Every row gives one point. Each copy is the shape, with its points in the same order, turned, moved and blurred by noise. Some copies are also mirrored. Which?
In the rows, zero is written as 128.

Shape (6 x 2)
[[103 169]
 [172 118]
 [171 127]
 [113 126]
 [130 131]
 [158 115]]
Copy 1 (6 x 2)
[[ 85  97]
 [171  95]
 [164  89]
 [119 125]
 [130 111]
 [161 106]]
Copy 1 is: mirrored
Copy 2 (6 x 2)
[[ 83 129]
 [159  91]
 [148  92]
 [128 141]
 [131 125]
 [156 108]]
Copy 2 is: mirrored
Copy 3 (6 x 2)
[[158 182]
 [145  92]
 [153 102]
 [123 150]
 [137 138]
 [138 107]]
Copy 3 is: only turned

Shape (9 x 3)
[[137 170 136]
 [ 91 180 137]
 [139 161 128]
 [169 128 137]
 [106 139 111]
 [154  99 151]
 [126 111 135]
 [ 87 152 129]
 [ 90 107  93]]
Copy 1 (9 x 3)
[[152 153 106]
 [115 175  87]
 [149 139 109]
 [158 119 145]
 [104 132 105]
 [137 124 168]
 [117 125 144]
 [ 95 158  99]
 [ 73 108 113]]
Copy 1 is: only turned
Copy 2 (9 x 3)
[[184 135 121]
 [176 125  71]
 [170 145 120]
 [147 142 162]
 [139 155  91]
 [120 123 162]
 [123 133 124]
 [148 128  78]
 [103 164  88]]
Copy 2 is: mirrored
Copy 3 (9 x 3)
[[106 150  99]
 [ 73 135 119]
 [107 153 103]
 [155 146  95]
 [105 130 142]
 [168 108 102]
 [138 112 123]
 [ 84 115 139]
 [123 121 176]]
Copy 3 is: mirrored
Copy 4 (9 x 3)
[[172 138 122]
 [168 172 156]
 [167 129 129]
 [143 101 107]
 [143 133 164]
 [108 110 108]
 [117 123 134]
 [146 161 166]
 [117 121 190]]
Copy 4 is: mirrored

Shape (10 x 4)
[[ 85 108 149 118]
 [176 157 115 100]
 [136 148  68 140]
 [140 126 153 147]
 [113 109  86 118]
 [146 141 114  83]
 [160 116 165 134]
 [ 98 115 181 110]
 [144 124 121 149]
 [133 141 109 152]]
Copy 1 (10 x 4)
[[120 121 159  80]
 [121 104 137 189]
 [116  85  82 144]
 [138 153 133 127]
 [134  73 118 113]
 [117  87 155 159]
 [155 153 149 143]
 [121 142 183  97]
 [144 128 112 132]
 [125 123 101 128]]
Copy 1 is: mirrored
Copy 2 (10 x 4)
[[122  81 137 102]
 [ 89 183 132 130]
 [157 174  98 127]
 [109 115 142 155]
 [133 130  90  97]
 [ 91 160 130  95]
 [ 83 116 135 159]
 [ 97  79 163 114]
 [120 133 116 150]
 [142 144 122 148]]
Copy 2 is: mirrored
Copy 3 (10 x 4)
[[ 98 123 148 147]
 [191 125 105 116]
 [136  90  76  96]
 [135 157 120 111]
 [116  78 116 107]
 [173  97 116 132]
 [159 157 142 107]
 [122 150 153 156]
 [139 132 110  98]
 [135 128  88 104]]
Copy 3 is: mirrored
Copy 4 (10 x 4)
[[ 95 127 137 143]
 [153 172 114  70]
 [146 109 143  57]
 [143 158 147 127]
 [125 102 122  95]
 [120 154 106  79]
 [147 178 135 134]
 [ 93 162 136 150]
 [155 139 146 114]
 [140 130 156  88]]
Copy 4 is: mirrored
